Every row gives one point. The window is the flat piece filled in between its corners: a triangle in 3 columns, a solid with four corners in 4, and so on. A path goes straight from each point to the next, and from the last back to the first. After which points does the path pass through the window?
In the rows, 128 means zero.

Window:
[[129  99 145 189]
 [107 133  94 165]
 [ 89 112 146 156]
 [181 177  72  51]]
Path:
(1): [130  54  93 156]
(2): [ 86  72 117 122]
(3): [108 151 114 144]
(4): [116 151 124 137]
(5): [102 102  91 116]
(6): [ 99  80 132 124]
(7): [103 146 137 189]
(8): [ 85 181 129 160]
Through the window after points: 6, 8

Window:
[[107 190 137 105  79 101]
 [195 133  61 154 193 119]
 [109 126 220 135 110 112]
 [113 109  80  79  99 118]
 [115 146  96 141 111 138]
 [ 81 127 142 167 137  65]]
Path:
(1): [142 116 105 104  31 115]
(2): [135 117  86 120  85 112]
(3): [ 86 129 101  72 133 131]
(4): [ 81 123  85  76 129 123]
(5): [172 115 102 143 103  97]
(6): [123 148  92 156 107 102]
(7): [106 152 126  82 149 114]
(8): [ 45 139 186 124 137 107]
Through the window after points: 2, 4

Window, 9 rows:
[[164  90 114 156 190 105  72 141 161]
 [149  42  88  60 139  59 143 123 140]
 [117 167 137 182 141 174  91  83  82]
 [ 69 124 151 154  94 159  62  98 125]
 [119  73 154 173 112 182 107  85 110]
 [132 131 156 163  97 125 139  86 170]
 [120  69 148  75 189  87 175 148 183]
 [ 73 130  96 183  92 209 113  90 139]
 [182  73 115  57 132 127 111 166 145]]
Path:
(1): [145 121 124 116 133 175  96  52 153]
(2): [ 89 100 113 194  81 155 102 151  98]
(3): [122  95 135 141 147 124 110 166 121]
(4): [128  65 110  85 161 134 117  59 168]
(5): [158  96 130  72 134 140 101  89 202]
(6): [129  79 114 123 130  88 141 120 127]
(7): [119  84 133 143 107 101 132 152 136]
(8): [135  68 112  87 166 129 104  97 181]
(9): [ 95 109 113 131 135 140  85  34 182]
(10): [127 102 133 149 104 157 111 199  89]
(11): [103 103 153 166  86 142 104 130 105]
(12): [ 90 113 129 138 134 175  69  71 152]
(13): [150  80 107 105 138 148  93 100 161]
(14): [133  99 148 125 108 140 132 176 102]
(15): [111 112 126 166 103 149 129 121 152]
(16): [125 107 114  97 132 130 108  36 138]
Through the window after points: 5, 9, 11, 13, 15
